Rows are points. Each table stands for the endless flat space through its points: a line for two points, a plane for three, and so on. Write the one point that lies in both, or say that there is none.

First (2 x 3):
[[-17   7 -10]
 [-16   8 -13]]
Second:
[[-24   8  -9]
 [ -6   2  -3]]
They share: [-18   6  -7]

First:
[[ -2   0  28  19]
 [-11  -9   4  19]
 [ -5  -3  36  19]]
Second, 2 rows:
[[ 4  6 13  7]
 [-8 -6 19 31]]
They share: [-2  0 16 19]

First, 3 rows:
[[  0 -13  -2  -9 -17  13]
 [-17 -28  -8  17 -24  -5]
 [-15   2  -8   9  -2  19]]
Second, 2 rows:
[[  3  -6 -12   1  -4  23]
 [ -7 -14  -6   1 -14  17]]
They share: no point

First, 3 rows:
[[ 22 -33 -11   1  10 -19]
 [  4 -21 -16 -10  -6 -18]
 [  9   4   9 -40   6  11]]
Second (3 x 6):
[[ 13 -20  -6 -18  13  -4]
 [ 28 -11   9 -15   4  -7]
 [ 28 -15   0 -11  11 -11]]
They share: [ 18 -17  -1 -17  10  -5]

First (2 x 8):
[[ -6  14  15  12 -14 -27  -2 -20]
 [ -5  15  11  13 -14 -24   2 -18]]
Second (3 x 8):
[[-16   5 -11  -2 -14 -20  16 -21]
 [  0  29   5  26 -26 -24  24  -1]
 [  2  31   9  25 -17 -19  16  -6]]
They share: no point

First (3 x 9):
[[-27 -13  16 -28 -21 -14   5  16   1]
 [-10  -4   7 -14 -14 -10  -3   3   7]
 [ -3   3   8  -4  -9  -6  -3   0   5]]
Second:
[[-33 -26   2 -41 -26 -34 -20  -7  10]
 [-23  -1  -5 -28 -26 -25  -7   1   6]
 [-15  12  -6 -19 -24 -18   2   7   4]]
They share: no point

First, 3 rows:
[[ 20  14  24  -8  22 -13   3  -5   3  21  18]
 [  0  -6   6  -9  37 -12 -22  23  22  23  -2]
 [  3  -3   9  -9  33 -13 -17  18  17  22   1]]
Second (4 x 11):
[[  8  -4  34 -24  24 -20   4   3  -9  14   2]
 [  8  15  -7   6  24 -27 -16  27   1  11  16]
 [  4  14  -5   2  29 -23 -12  26  -1   5  19]
 [ 28  14  31 -10  17 -41  -6  14 -13  23   7]]
They share: [  4  -2  12 -10  20 -19  -7  11   1  17   2]

First, 2 rows:
[[  8  15  -3 -31  16 -12   2 -16 -26  29   8  18]
 [ -4  21 -33   5  16 -30   2  14  -2  11  14  -6]]
Second, 3 rows:
[[ 23  20   1   8  16  -9  -4  14  -1  25  32  -5]
 [  5  16 -17 -14  16 -21  -4   4 -15  23  10  -3]
 [ -7  16 -27 -24  16 -27   2  -6 -21  19   0   7]]
They share: [  2  18 -18 -13  16 -21   2  -1 -14  20  11   6]

First (2 x 12):
[[ 11   7 -26  28   4 -25  12  -7 -28  -4  -4  20]
 [ -1 -23 -14  10  -8   5  30  -7  -4   8  14 -10]]
Second (2 x 12):
[[ 11 -18 -16  27  -2 -14  15  -7 -28   4   9   5]
 [ 14 -23 -14  31  -2 -16  12  -7 -34   5  11   5]]
They share: [  5  -8 -20  19  -2 -10  21  -7 -16   2   5   5]

First:
[[-10 -36   0  -4  14  18   6 -26 -12   6 -19 -10  11   1]
 [  4 -26 -15   0 -15 -10 -23 -14  10  20 -24   3 -11   2]
 [ -2 -35  -6  -3   0   8  -8 -23  -5  14 -21  -3   4   2]]
Second (2 x 14):
[[ -5 -23  -3   3   9 -13 -11 -17 -11  11  -9 -15   7 -16]
 [-20 -18  -8  -2  14  12  14 -12  14  -4 -29 -10 -13   9]]
They share: [-14 -20  -6   0  12   2   4 -14   4   2 -21 -12  -5  -1]

First, 3 rows:
[[-24   5   9  10 -15  24  14 -14   0  -5 -15 -12 -22  11  -2  16  -9  -7]
 [-25   0  15  13  -9  15  14 -14  -2 -10 -19  -7 -25   5  -6  17 -17  -4]
 [-16  -5  23  16   3  -4  12 -18   2 -27 -19   6 -26 -13 -14  20 -35  -1]]
Second, 4 rows:
[[-10  15   8  -8 -33   3  15 -14  13  -3   8   2 -11   3   2   0  10  -1]
 [ -1 -15  -1  40  15  15   0   7   7 -27  -4 -13  16 -24 -19   0 -26 -10]
 [  7  15  -1  -9 -36  19  -1 -19  -6 -15  10 -16 -13  -6 -10   7  10 -22]
 [-36   8  21  11  -6  -5  28 -10  42 -10 -18  23 -10   8   9  10 -25  22]]
They share: no point

First (4 x 20):
[[-26  28  20   6  24  -6  17 -11   3 -30   6  -7  -6  -1 -29 -14 -31  -1
  -19  -8]
 [-16  13  16   0  37   4  23   0   2 -27   5   6  19   1 -23 -11 -11 -15
  -21 -14]
 [  4   4   3  -1  24  24   0   8 -13  -7 -25  16  24  19 -12 -36 -12 -34
    0  12]
 [-43  -6  23   3  20 -23  11  -8  21 -26  28 -12   2  -3  -3   2 -13   5
  -12 -49]]
Second:
[[ -9   2   5  17  42  21   2 -10 -17   0  -5 -20   3  16 -16 -38   1 -12
  -17 -26]
 [-14   5  17   9  28   7  15   3   9 -31   4  16  -1  21  -5   0 -22   2
    7   6]
 [-39   2  -1   5  12  -3 -10 -16  13  -6  19   4  27  10   2  -8  -5 -18
   -5 -32]
 [-32   7  25 -11   4 -17  20   8  30 -37  10  29  11   6  -5   7 -30  -7
    1   9]]
They share: no point

First (4 x 20):
[[ 10 -29  -8  30   9  12   2  30   7  21  20  14  28  -3   3 -10 -47  17
  -17 -13]
 [  1  -3   0  26 -18  -1 -22   7  38  37   8  16  18  10 -13  11 -31  -6
   -8 -24]
 [  1 -18 -30  11  22   4  -7  17 -17  -3  23  -4  13  -5 -18 -24 -36  24
    2 -34]
 [  7 -21  -2  30  -4   8  -6  22  23  31  14  16  25   3   1  -1 -41   8
  -17 -13]]
Second:
[[ -2 -37 -14  -1  -9   0 -18  -9   7  31   1 -12  15  30  -2 -37 -20  22
   -4  -9]
 [-13 -13 -17  23 -17  19 -20  -1  13   1  21  -1 -22 -13   6  -6 -12  29
  -28   0]
 [ 19 -12 -28  23   0   3  -8   3   2  19  11 -30  -5   2   6 -31 -12  23
  -15   2]
 [-24  -6 -17  -1  -2  -2 -10  11  30  17   3  -1  -4   1  -2  -6 -20  18
  -17 -25]]
They share: [ -8 -18 -18   5  -5   1 -13   2  16  21   5 -10   1  10   0 -21 -18  21
 -13 -13]

First (2 x 24):
[[  1   5 -19  30  25 -26 -14 -17  -3 -32  17  -8  25  -2   0  23 -13 -15
    3   6 -18  -2  -2  -2]
 [ 21  25   1  10   1 -10  -2   3 -27 -16   9  12   5  -6  16   7  -9   5
  -21  -6   2 -14 -22  18]]
Second (3 x 24):
[[ 28  11  -5  30  12  -1 -11 -13 -10 -35   4   9   5  -9  25  14  -3   1
  -17  -2 -16 -20 -15   0]
 [ 19  17   0  18  11  -9 -14  -6 -20 -20   3  14  15 -10  11   8   1   5
  -22  -7  -2 -11 -13  14]
 [ 31   8  -1  33  16   4 -20 -17  -9 -35  -4  16  10 -14  24  11   8   6
  -24  -6 -15 -20 -11   1]]
They share: [ 16  20  -4  15   7 -14  -5  -2 -21 -20  11   7  10  -5  12  11 -10   0
 -15  -3  -3 -11 -17  13]

First:
[[-13   9 -38 -47  24   3  14  11  -5  24  16  -6   8  13  39  13   8   2
   -5  -1 -23 -14  19 -16]
 [-18  -2 -28 -32  20   0  12  14 -10  24  11   2  16   4  28  14  12  -6
    6  -8 -23   0  16  -5]
 [-23 -25  -4   1  12  -7  12  17 -23  20   2  16  28 -17   1  19  16 -24
   27 -21 -17  30  13  20]]
Second (4 x 24):
[[-22 -20 -15 -24   5   1  11  27  -1  36  -3  -2  12  -8  47   6 -16 -16
   13  -9 -36  -4  12   4]
 [ 11   0 -30 -55  18  -5  16  -4 -33   8  14  -2   9 -23  16  -1  14 -22
   17 -25   7  17  28  -6]
 [  5  -9 -28 -51  15  -2  13   6 -27  20   6  -5  13 -21  31  -5   1 -26
   20 -21  -4  12  26  -8]
 [-14 -17 -19 -29  12   3  12  20 -12  31  -3  -6  18  -7  40   5 -10 -20
   15  -9 -23   3  18  -2]]
They share: no point

First (3 x 24):
[[ 22 -25  17  14 -30 -12  14   1 -20  21  16  10  18   4 -12  -9 -15 -21
   -1   5 -21  -7  -4 -16]
 [  1   2  18  12  -9 -18  -1 -26 -31  15  12  -2  40  -5   7   1  -5  -6
   30 -15 -13 -30 -16 -13]
 [ 19  -4   0  24  -3  -6   5   4  -1  27  36  22   4  13   1 -11   7 -12
    0 -15  11 -24 -16 -19]]
Second (2 x 24):
[[ 12 -16  14  13 -21  -9   8  -9 -16  27  19  10  26   5  -7  -8  -6 -13
   10  -5  -6 -18 -14 -18]
 [ 28  -4  10  25  -9 -21   8   7 -24   3  23  10   2   1   5  -4 -10 -21
   -2  -5 -26 -14   2 -10]]
They share: [ 16 -13  13  16 -18 -12   8  -5 -18  21  20  10  20   4  -4  -7  -7 -15
   7  -5 -11 -17 -10 -16]

First (4 x 24):
[[ -8  16  -4   1 -18  12   5   9  23  11  38 -25  11 -12 -17 -14  20  -4
   -8   2 -26 -23  14 -19]
 [ -1  24  19  14 -28  -4   1   6  13  26  20   0  20  -5 -31  -4  38   2
  -21  27  -9 -25  16 -11]
 [  9  12  -3   8   3   3  -5   0 -27  11 -10   0 -11 -20 -24  10   2  -7
  -10  17   6  -2  -5 -33]
 [ -1  12 -11   2  -1  11   1   6  -5   5  14 -18  -7 -20 -16  -4   2  -7
   -6   3 -12 -10   1 -29]]
Second:
[[  0  19  -2   8  -3  -7   3  11  -8   6   8 -12  -5 -13 -17 -12  10   3
  -11  10 -11 -17   3 -17]
 [ -6  23   2   8  -1   5  11  21  -6   8  10 -20  -9 -17 -13  -2  12  -7
  -19   4  -9 -11  -7 -25]]
They share: no point

First:
[[-18  22 -38  13   5  -1 -14  26 -15 -14  22  10  21  20  16 -19 -20   3
  -12 -35   2 -13  18 -13]
 [-13  42   7  -7  10  34 -14 -19   5 -19  -3 -10  31  20   6 -19 -15  18
  -12   5 -18  17  33 -18]
 [ -6  -3  -9   4   7 -10  30  14  15 -37 -14   7   3 -35  29   8 -30  39
   -5 -15 -37  -3  24   0]
 [-33  20   1  19 -22 -16  -6  41  -7  -1  25  12  19  10  12  -9  17  14
   30 -11 -28  13  -7 -24]]
Second:
[[-14  41 -18  -3   9  12 -12  18   6  -1   9   6  17  15  12  -1  -6  10
   17 -18  -8  -2   8  -8]
 [-16  35 -14  -1   6   7  -9  16   5  -5  10   6  16  13  12  -5  -6  14
   13 -16 -11   1  10 -11]]
They share: no point

First:
[[ -3  12  28 -10   4  21 -16  11   5   3  14  -7  19 -23 -29   6  -9 -28
  -39  -2 -33  10  -6  28]
 [ -4   9  19 -13  -1  18 -10   5  -8   0   7  -1  20 -15 -12  -3   3 -14
  -30  -3 -18   1  -2  23]
 [ -7   4  20 -14 -16  17  -4  -9 -15 -13   6   5  27 -11  -5  -2  11  -4
  -27   2  -9  -6  10  28]]
Second (4 x 24):
[[  7  22  17   4  28   5 -19   5 -11   0  10  -5  12  -1  15 -14  35  -4
  -14 -18 -13 -11 -33  18]
 [ -2  22  20   3  19  20 -22  21  -3   2  11  13  17 -11  13 -23  38 -19
  -16 -13 -10 -18 -34  33]
 [  4  13  10  -6  16   2  -8  -3 -19   0   0 -12  12  -4  10 -12  19   5
  -19 -12 -10  -4 -15   8]
 [  1   8   6 -11   7   4  -2  -4 -22   0  -5 -12  12  -8   6 -13  11   7
  -23  -7  -8  -2  -5   6]]
They share: no point
